Rows are points. The last column is the point's height on a tilted bowl or saddle (a function of degree 2), plus a little noise. Count its main directions that bend up, bend down and stay straight.

Points:
[[ 10 -12 -12]
 [-43  52 -60]
 [-33  27 -21]
 [ 17   3  -6]
 [ 29  31  -7]
 [-60  -7  32]
 [-19  20 -17]
 [  6 -12 -12]
 [  8   5  -9]
 [  8 -22 -18]]
Directions: 1 up, 1 down, 0 straight

Points:
[[ 21 -39   2  27]
 [ 12  20  -2  10]
 [  6  34   5  24]
 [ -5 -16 -14   1]
 [ 16  23  29   6]
 [-28   2  -6  11]
 [  4 -23 -11   5]
 [ 11  12  22  -2]
 [  6  16  28  -5]
 [ 23 -11 -60 -60]
 [ 15  14 -37 -19]
 [ -2  15 -21  -1]
 [-14 -16 -18   4]
 [  1  -6  15  -6]
 [ 35  41 -29  26]
 [ -8 -28  30 -11]
 [ -9  54 -10  57]]
Directions: 2 up, 1 down, 0 straight

Points:
[[ 10 -10  36  11]
 [-22  13  23   9]
 [  0  58  26  60]
 [  1  51 -13  49]
 [-23   4 -25  18]
 [-60  10  21  44]
 [ -6  45  18  34]
 [-24  11  36  17]
 [  9 -18  -4   0]
 [-55 -32   8  38]
 [-37  -2 -21  23]
 [ 48 -15  16  36]
 [  6  35 -13  27]
 [  0  16 -27  19]
 [-12  11  26   6]
 [ 31  14  10  18]
 [ 25  40   5  37]]
Directions: 3 up, 0 down, 0 straight

Points (22 x 5):
[[ 42 -21  -6 -60 -53]
 [-18   3   8   9  -3]
 [ -2  21 -10  16  10]
 [ -4 -17 -35  -8   9]
 [-17  14   8   2   0]
 [  8  -5 -17 -19  -6]
 [  4   6  -8  57  54]
 [ 28 -26  -7 -10  -9]
 [ 12  27 -23  -1  13]
 [-26 -18 -29 -13  29]
 [-10   2  15   6  -2]
 [-23 -30 -15   5  38]
 [  8  18  11  24  16]
 [-35  -3 -12  15   0]
 [-48  25 -14   1   1]
 [ -9 -14 -24   7  11]
 [-19  19   8  16  -5]
 [  7 -28   8 -21  10]
 [  7 -25  -2 -39  12]
 [-24   3  26 -30  34]
 [ 23  44  21  12  60]
 [ -7  11  17  12  -2]]
Directions: 2 up, 1 down, 1 straight

Points, 47 rows:
[[-43 -17   7 -18  22 -20 -29]
 [ 17 -40   8  21  27  16 -20]
 [ -5 -23 -13 -30 -19 -24 -33]
 [-33 -37   6   0  30 -26 -34]
 [  6  44  10 -23 -21  36 -18]
 [  1   8  28  -9  38  -9 -14]
 [ 11  14   8   9  -6  11  -3]
 [-20  20  -9 -10  19  -6  -2]
 [-25 -23 -24   3  -1  16 -18]
 [-10   8  28  -1  26  12 -10]
 [ -3 -17  -4   8  33 -29  -9]
 [  4   6   1  -1  -6  15  -1]
 [-10   6 -19 -12   9  -7  -5]
 [ -1 -16  10 -18 -19  -1 -19]
 [  0  19 -28 -20  14   3  -9]
 [ -9   1  20 -27 -28 -13 -36]
 [  8  24 -43 -18 -13  18 -30]
 [-19  29   0  -5 -14  19 -12]
 [-25  53  20  -7 -13   4 -32]
 [-34  14 -28  20  -2 -12 -21]
 [ 30 -23   6  23  26   0 -14]
 [-20  19   9  -9  24 -33  -7]
 [-44  21 -15  -2  19  60 -25]
 [ -6  11  14  39   8 -11  -8]
 [-33  -8  14  -6 -24 -18 -34]
 [-32  -2  21  15 -20 -33 -33]
 [ 17  -8  -3  -2 -14   6  -4]
 [-34 -16  -1  -2 -22  18 -22]
 [-15 -45   0   4   3 -16 -27]
 [ -3 -42 -15  -2  -5 -37 -26]
 [-15 -21  12  10  10 -23 -16]
 [  7 -27  14 -10  -6   9 -16]
 [  6 -14  18 -13  28 -16 -19]
 [ -2 -13 -12  -2 -21  24  -6]
 [-15 -43   7 -53 -10   1 -60]
 [  9  23 -10 -20  12  -8  -6]
 [  8   6  11   0  11   5  -2]
 [ -8 -26 -12  30   8  30 -14]
 [ -6  12 -13  14  31 -28  -2]
 [-13 -14   4 -26   7  12 -11]
 [  6  -3  12  29  -6  43  -3]
 [-44  -8  -4  11  21  33 -22]
 [ 33 -15  16 -26  17 -14 -31]
 [ 21 -13  -5 -14 -17 -10 -15]
 [  8   5   0  37  25  -1  -7]
 [-26  -7  20  20  -8  10 -17]
 [  4  12  11 -19  -8  12  -7]]
Directions: 0 up, 4 down, 2 straight

Points:
[[-19  -9   6  25   5  12 -10   8  -1]
 [  1   7   1  10 -27  25  -7  -6 -20]
 [ -2  21  15   6  -9   5  -5   6   1]
 [-18 -24   3  12  18 -13  12  16 -40]
 [-15 -10  11 -23 -27  11   7 -14  20]
 [ 12   2  -8   1  -8  29 -13  17 -17]
 [  8   5  -4  10  23 -39  11 -19 -36]
 [ 13  -8  11  33  27  11  -8 -12 -19]
 [ 16  29  22  21  17  -8  -5   8   5]
 [-18   3  -1 -12 -12  -8  15 -34   9]
 [ 25 -26 -13  -9 -19  12  30   0  38]
 [  8   5   3   2  15  12  -9 -15   7]
 [  1  13  10  13 -18  -4  18  10   7]
 [  5 -16   8  -3   7   5 -14   2  13]
 [  8  12  -9   4  -4  -6 -14  20  11]
 [  1  -5  -6  14  -4  12  26 -18  17]
 [ 11  -2  20 -10  -1  -8   4   8   9]
 [ 13  35 -16  13  -1 -54   5 -15  26]
 [ -2  15  -4   5 -31 -11 -26  13  -6]
 [  9 -14 -12   3  11  -8  14  -9  -1]
 [ 14  33 -10  19  16   1 -15  -5   7]
 [-15   7 -19  -6 -20 -11 -14  38  -1]
 [-22 -28   2 -11  15   1 -10 -31  35]
 [  3   0 -15  -9 -15  21  15   9   8]
 [-18  -3  -2  -7   9   5  16  -1  -4]
 [ 18 -17  -7   1   8 -21  -3   6 -12]
 [-14   1  22  10  -3  12  21 -25 -11]
 [ 16 -19 -26 -15  14   7  26 -28  28]
 [  4  15  -2  -1 -18  10  -4  -7   0]
 [ 23  -3  25  -1  -8 -27  46 -11 -13]
 [  4 -30   4  -5   1   6   7   4  13]
 [ 33 -16 -17  -9 -11  12  12   3  11]
 [ 15 -21 -10   4 -38 -24  23  -1  60]
 [ 16  12 -18 -15   1  14  -3  34   3]
 [  4 -19  -3  14   7 -22 -24  -4 -13]
 [-29  -5 -11 -13  15  23 -15 -11  33]
 [-15 -18   3 -19 -26  17 -37  20  15]
 [ 12  -1  29  10 -19   9  25  24 -28]
 [ -2  -6 -26  11  -1   7 -14   1   3]
 [ 13  -6  -2  -3  20 -21  -8 -11 -18]
 [ 13 -22 -12 -32  -2 -12  21   3  21]
 [ 16  21   3  -9   1   0 -22  -8   0]
 [-28  -4 -23  -1   3  13   8   3  -1]
 [  8  27 -19 -33  13  16  20  -9  22]
 [ 10 -24   3 -45  20   5  -2  10  27]
 [ -6  -2  -6   7  13   2   4  14   2]
 [ 13  -7  -3  21  10  60   4 -11 -16]
 [ -8  12   7  18   9   3  -1  -1   4]
 [-10 -11 -20 -31  -1   6  -9 -10  26]
 [ -1  36  -9  26   4 -19 -13   8  30]
 [  5  18  -3  -2  -7  30  10  16 -20]
 [ -8 -23 -24  -3  22   3  -9  18   5]
 [ 27  -6 -17  45   3  -7 -24   0 -36]
 [ 29  -3   6  -9  23   0 -17  -4 -24]
 [  7  -3  -6 -46  -6  -7 -12 -23  33]
 [ 32   0   5  -4 -21  -5 -14  19   7]
 [ -4 -17 -10 -19  -3   4 -15  22  21]
 [  8 -10  13 -15   9  21 -29   8  24]
 [  6  15 -14   9 -11 -33 -13 -47 -23]
 [  3  31  -1  -4   5   0  -3   1  15]
 [ -6 -25  -5 -24   2 -15   2  11  10]
 [-15  11  11 -22   7  16 -12   7  16]
 [ 19   6  12  -4 -15  12   5   0  -3]
 [ -5  -1  -1  15  35  23 -12  -7  23]
 [ 25 -27  27 -15 -15  -2  -1 -20  33]
 [ -5   6 -25   4  11 -14 -13  10   1]
 [-14 -14 -18  -4   1  43  32  -9  26]
 [ 22   7  -1   0  15  -2  10  30  -7]
 [ 12  -5  -3  10   5  20  23   0  -5]
 [-10   4 -10  -1 -18  10 -17   5  -8]
 [-14  -8  -4   7  -1   0  -8   4   5]
 [ -7  -5  -7  -3 -11  -1 -12  -9   9]
 [-18 -12  -5 -16  31   1   0  14   0]]
Directions: 3 up, 3 down, 2 straight
